Each row of a before or after table is a point. The points were changed in one or more steps. Then noise was added and the rows were shuffled. The steps act on columns, c1 being the first. Write out the steps. A step turns or swaps two columns, mirrors them in a line or flattens them onto one, adds a multiple of one to another, or multiplies or shifts one. Angles are multiples of 10 degrees, from the lower column toward the higher: turns from -170 to 170, lines from 10 to 170 but not 90. Use the fewest steps. Two steps may share a column if one is a turn and the other turns, adds or multiplies; they go together, in the order done. Otherwise the lowest column goes first.
In the rows, 128 means zero.

Before, 11 rows:
[[134 162 142]
 [136 105 142]
 [128 174 157]
 [181 125  66]
 [128 125 158]
 [142  96  81]
 [116 145  94]
 [126 139  25]
 [160 145 129]
 [108 124 105]
 [126 100 154]]
After:
[[143 158 129]
 [126 180  68]
 [ 98 141  80]
 [161 136 141]
 [ 98 126 155]
 [141 127  26]
 [175 130 159]
 [145 116  94]
 [126 106 100]
 [106 134 144]
 [124 128 158]]
Steps: swap c1 and c2

Before, 11 rows:
[[112 160 176]
 [114  75 137]
 [133 151 126]
 [134 157 133]
 [ 95 162 104]
 [ 76  83 140]
 [ 73 139 120]
 [104  90 114]
 [123  93  93]
 [ 73 158 123]
 [100  81 167]]
After:
[[133 158 134]
 [ 80 162 101]
 [112 160  90]
 [ 87  81 151]
 [114  93 107]
 [ 93 159 158]
 [145  93  98]
 [111  75 129]
 [133 152 126]
 [ 83 141  97]
 [ 76  81 112]]
Steps: turn c1 and c3 by 30 degrees

Before (14 x 4):
[[150 165 132 119]
 [126 162  61 148]
 [162 142 141 142]
 [ 91 141 122 110]
 [ 92 175 154 140]
 [163 125 139 149]
 [156  87 154 110]
 [123 169 121 115]
 [108 176 148 149]
 [128 157 141  96]
 [106 125 154  15]
 [131 146  60 127]
 [ 98 170 154  84]
 [148 131 152  96]]
After, 14 rows:
[[102 210  97 125]
 [115 183 161 181]
 [125 205 149 159]
 [133 182  92 149]
 [196 187 129 165]
 [103 171 148 135]
 [115 166 162 188]
 [117 196 128 136]
 [102 165 105  54]
 [137 207 121 155]
 [101 215  93 180]
 [195 200 127 189]
 [103 129 158 151]
 [107 217 108 189]]
Steps: turn c1 and c3 by 90 degrees; shift c2 by 40; shift c4 by 40

Before:
[[127 123 152 110 142 156]
 [ 76 136 108 165 120 109]
 [120 148 130 150 150 105]
 [ 69 127 120 118 173  96]
 [149 101 142  80  99  78]
 [110 104 150 183 164 140]
 [135 116 155 119 120 126]
 [105 135 124  97 143 192]
 [118 148 122 123 138  87]
 [107 150  72 121  80  91]
 [108  81  81 160 127 134]]
After, 11 rows:
[[134  67 187 127 165 107]
 [111 116 119  99 142 107]
 [140  11 141 183 127 111]
 [103 145  97 122 144  63]
 [164 178 120 132 139 154]
 [194 127 116 132 173 115]
 [180 148 155 159 120 109]
 [144  61  87 100  99 180]
 [124  98 129 100 120 134]
 [168 184 102 177  80 143]
 [149 178 150 134 150 140]]
Steps: turn c1 and c6 by 140 degrees; multiply c2 by 2.5; turn c3 and c4 by -70 degrees

Before:
[[ 91 163  53 163 106 166 181 135]
 [147 143 149 133 155  49  98 163]
 [ 96 137  99 147  69 140 157 119]
 [135  86 172 122 167 111 111 169]
 [134  77 130  76 142 105  87 133]
 [ 94 165  95 182 108 146 158 122]
 [129 107 171 100 134  61 132 124]
 [110 118 115 105 181 108 134 101]
 [110 147  53 153 125 137 112 119]
 [181 108 123 107 156 132 132 101]
 [103 161 103 171 146 156  84  77]
 [119  74 147 127 183  79 103 122]
 [121 122 163  70 173  81 104 148]
 [131 126 187  82 160  95 105 158]]
After (14 x 8):
[[149 104 105 133 110  94  96 124]
 [111 112 201 154 135 133 113  81]
 [122 160 110 128  56 108 100  84]
 [ 93 104 202 162 158 145 182  98]
 [104  92 154 173 122 138  83  37]
 [111 120 143 105  75 120 133  63]
 [182 139 132 106  94 128 132  63]
 [ 96 101 160 184 161 137 157  81]
 [ 99 139 155 146 186 132 158  79]
 [136 170 126  78  99 121  86  92]
 [121 120  93  72  83 109 103 107]
 [131 119  69  84  99 116 105 117]
 [128 145  86 102 113  99 130  83]
 [134 152  85 122  75 121 110 129]]
Steps: turn c2 and c5 by 160 degrees; multiply c3 by -1; multiply c6 by 0.4; shift c8 by -40

Before (14 x 9):
[[143 133 116 140 146 149 121 114 105]
 [144 121 137 120 132  90 148 110 105]
 [139 115 124  97 131 106 111 107 119]
 [111 129 134 127 120 181 135 104 120]
 [143 131 131  98 132 105 143  95 113]
 [ 70 137 165  98 147 145 125 140 102]
 [127 126 127 113 137 103 133 168 104]
 [131 177 129 137 100 117 108 157 115]
 [ 93 134 143 145 138  94 142 121 114]
 [123 124 168 126 144 124 104 111 131]
 [139 119 117 123 103 112  88 104 140]
 [142 118 129 128  40  98 146 102 113]
 [136 117 156 104 128 111 149 150 193]
 [151 114 153 138 141 132  22  95 109]]
After:
[[133 175 129 140 100 160 156 118 117]
 [141 132 131  81 130  96 145 104 114]
 [143 118 132 129  39 102 137  98 114]
 [112 129 133 128 118 103 136 179 119]
 [140 117 125  78 130 108  98 107 117]
 [141 122 118 120 102 102  79 113 141]
 [122 124 165 124 145 112  99 124 131]
 [142 135 117 149 146 115 127 146 104]
 [136 117 155  89 126 152 136 109 191]
 [ 69 137 165  79 147 139 135 146 104]
 [145 122 138 115 130 111 139  90 105]
 [151 114 154 144 141  95   8 134 109]
 [129 126 126 104 136 169 131 102 102]
 [ 93 133 142 155 136 121 149  95 114]]
Steps: add 1 times c2 to c7; multiply c4 by 1.6; swap c6 and c8

Before (8 x 11):
[[138 148 117 162 105 166 124 121 129 113 133]
 [172 134 175 132  86  90 108 152 166 112 138]
 [132  89 131  55 155 142 131 123 194 146  56]
 [140  82  69  66 156 108 141 136 185 164 104]
 [178 137 147 126  86 111 137 175 130  72 140]
 [146 117 107 115  96 187 100 145 128 145 129]
 [157 134 151 169 112 177 130 171 132 116 167]
 [128 103 112 161  88 159 124 166 144 123 119]]
After (8 x 11):
[[135 147 121 163 103 170 129  90 121 115 116]
 [144 117 107 113 100 185 100 157 116 145 119]
 [130  90 132  56 155 139 131 197  47 147 163]
 [137  81  69  69 159 107 142 195  82 164 127]
 [155 136 153 168 110 180 130 130 136 118  90]
 [173 133 175 131  85  91 106 148  84 111  90]
 [128 103 110 162  86 160 123 129  89 122 115]
 [179 136 146 129  88 111 137 177 115  70 105]]
Steps: add -1 times c4 to c8; add -0.5 times c5 to c9; turn c9 and c11 by -150 degrees

Before:
[[101  85  82 183 105 170 148 138 123 142 192  95]
 [177 128 136 107 122 160  78 110  75  93 124 101]
 [137  99 158 147 119 146 120 152 170 135  98 152]
 [165 135  47  90 105 147  71 155 136  73  75 153]
 [113 127  97  90  88 123 130  88 135 106 108 127]
 [113 140 156  73 136 142  93  76  92 169 128 168]
 [135 193 162 160  98 137 154 115 129 132 128 132]
 [172  95 105  96  99 140 150 150 101 123  81 138]
 [ 57  87 111 106 138 105 175 110  79 121 157 144]
 [152 132  96  66 147  95 131 108 142  98 166 148]
 [133 160 140  91 104 179  90 170 163 124  83 127]]
After:
[[138  99 161 154  98 148 120 152 165 137 119 152]
 [167 136  46 153  74 146  70 154  96  71 103 154]
 [102  87  82  95 191 169 147 139 172 141 105  96]
 [170  94 104 121  80 139 150 149  88 123 100 137]
 [136 192 161 113 126 136 152 114 156 131  98 131]
 [133 159 141 178  81 178  87 171 115 125 104 127]
 [178 130 135  92 124 160  78 109  83  93 122 100]
 [113 125  96 152 108 121 131  87  98 104  88 126]
 [154 133  96 171 166  95 133 107  82  97 148 149]
 [ 57  87 113  97 155 106 174 110  83 124 137 145]
 [114 139 156 124 127 138  93  76  63 167 137 169]]
Steps: mirror c4 and c9 in the line at 60 degrees; swap c5 and c11

Before, 10 rows:
[[156 121 147 153  93 133 118 142 121 136 177 139 127 116]
 [ 99  95 130 101  94 173 135 181  80  87 129 181 150 107]
 [154 189 134 149 133  56  91  90  96 161  95 113  95 164]
 [131 149 142 134 148  67 107  89  98 109 143 127  65 155]
 [134 179 162 131 184  70 152 122 101 129 117 132 103 123]
 [128  86 131 116 148 152 128 133 129 128 126 119 127 118]
 [ 95  85 120 101 132 119 126 179  87 127 163 123 150  99]
 [ 69 125  46 116 146 123 173 116  98 140 134 148  90  73]
 [164 190 131 104 159  77 119  75  99 124 144 115 122 153]
 [162 177 139 126 173 100 119 107  56 151 133 118  72 147]]
After:
[[135 177 137 133 184 128 149  64 105 130 188 130 102 122]
 [ 92  85  77  98 135  92 127 121  87 127 132 118 150  95]
 [ 71 124  16 117 146 121 173  54  98 143 131 151  90  73]
 [158 122 137 155  95  80 117  88 118 138 112 142 132 118]
 [166 190 102 105 157 107 119  13 103 127 172 113 120 155]
 [152 179 103 151 136 150  91  27  93 160 204 105  95 164]
 [100 104  83  96  94 134 132 119  80  92  80 199 153 108]
 [163 168  66 121 171 119 120  47  56 153 152 118  71 146]
 [126  86 130 118 151 134 127  73 129 127 104 120 124 119]
 [134 155 118 136 149 110 110  28  98 112 183 131  67 155]]
Steps: add -0.3 times c10 to c2; add 1 times c9 to c3; mirror c6 and c11 in the line at 140 degrees; shift c8 by -60; multiply c12 by 1.3

Before:
[[128 146 109  83  88  88 110 108 138 131 130  96 129 133 173 107  85 156]
 [172 128 136 116 127 166 125 141 152 157 136 105 152 100  73 160 133 137]
 [144 103 140  92  91 101 161 132 126 139 117 128 123  70  94 190  73 106]
 [165 133 104 118 154 166  42 172 160  99  88 167 106 111  71  95 170  38]
 [185 135 102 176 138  88  95 159 120 123  96 110  99  87 189 141 113 142]
 [162 134 109 150 117 154 131 135 129 158 162 162 114 168 195 110 122 106]
 [117 135 120  99 145 104 105 141 103 167 105 158 135  70 149 143  94  87]
 [131 150  72 102 148  79  93 134  68 125 136 133  84 134 142 122 138  77]]
After (8 x 18):
[[131 123 138 158 142  80  95 133  68 125 131 132 176 132 140 182 139  77]
 [163 127  98 115 109 156 134 135 132 158 130 183 144 168 196 157 123 103]
 [165 130 154 183 120 166  45 173 163  98  79 146 150 113  73 144 169  39]
 [186 130 168 140  73  88  95 160 118 121 125 106 158  88 189 139 113 142]
 [127 112 123  93 188  89 109 107 140 130 112  96 133 129 171 150  88 155]
 [141 153 162 107 172 101 162 134 124 139 176 136 121  73  96 104  73 106]
 [116 118 157 165 144 105 103 142 105 168 128 188 124  70 149 128  94  88]
 [171 120 134 137 135 163 125 142 152 156 158 123 105 100  74 117 136 137]]
Steps: turn c2 and c13 by 160 degrees; turn c11 and c16 by -60 degrees; turn c3 and c16 by -110 degrees; add 0.7 times c8 to c5; turn c4 and c5 by -110 degrees; add 0.7 times c10 to c12

Before (13 x 20):
[[172 146  86  86 113 198 132 127  52 126 110 160 171  97 122  98  95  93
  109 145]
 [160 185  82 117 116 216 129  87  53 157 115 121 116  78 132 133 107 111
  121 129]
 [ 89 112 142 126  98 118 162 132 152  99 125  89  84 188 125 133 151 137
   78 144]
 [149 117 109 140 143  98 117 147 122  99  96 100  98 128  91 138 117 185
  160 159]
 [168 150 122 111 132  66 141  70 166  93 103 114 106 123 109 101 118 165
  186 163]
 [152 165 128  83 160 140 116 121 145  99 116  74 137 135 131 121 113 159
  154 134]
 [152 191  78 123 122 178 127 113  68 137 154 117 177  84  84  95 135 120
  151 153]
 [175 133 105 131 156  97 116  88 143 104  90  89 121 166  71 116 135 138
  138 113]
 [146 190 104  79 128 181 118  96  40 186 112 121 162  88  94  94  87 137
   96 167]
 [114 120 167 130  61 168 115 139 137 133  84  90 110 173 107 130 138 109
  126 154]
 [ 85  85 129 165 106 139 150 134 154 143  71  71 127 178 159 109 146 128
  111 151]
 [ 60 116 139 127  67 144 120 142 105 108  70  84  97 169 143  83 154 129
  106 103]
 [155 204 122 129 138 195 114 105  64 135 110 158 146 141 135  98 129 154
  117 163]]
After:
[[172  94  85 119 113 198 130 149  53 126 172 160 133  95 123  99  96  89
  109 146]
 [151 115 128 120 163 140 116 143 143  98 142  74 135 136 128 123 111 159
  154 134]
 [155 155 121 138 139 197 113 112  63 138 150 158 140 140 133  97 128 155
  116 165]
 [ 87  36 127 136 106 140 147 117 155 143 148  70 183 179 160 110 145 127
  111 151]
 [152 143  77 132 126 176 129 117  65 137 165 114  85  87  83  96 135 120
  151 151]
 [146 140 105 131 128 181 119 126  39 187 164 124 131  85  96  93  88 136
   95 168]
 [167 100 122 150 131  65 140  94 167  90 117 113 159 124 113 102 117 165
  185 163]
 [114  71 167 124  60 166 115 133 137 133 126  89 174 174 107 129 139 108
  127 153]
 [ 90  63 143 124  97 121 163 133 149 100  87  89 145 188 124 134 149 135
   77 144]
 [175  84 101 148 154  97 117  95 141 103 134  90 168 168  69 116 136 139
  138 116]
 [150  67 108 125 144  95 118 138 122  98 111  99 169 129  88 138 117 186
  161 164]
 [161 134  84 142 115 216 129 104  52 159 119 121 146  76 129 132 104 110
  119 127]
 [ 60  65 139 122  66 144 120 140 108 107 119  85 193 169 139  83 153 127
  102 103]]
Steps: shift c2 by -50; flatten c4 and c8 onto the line at 120 degrees; turn c11 and c13 by -110 degrees
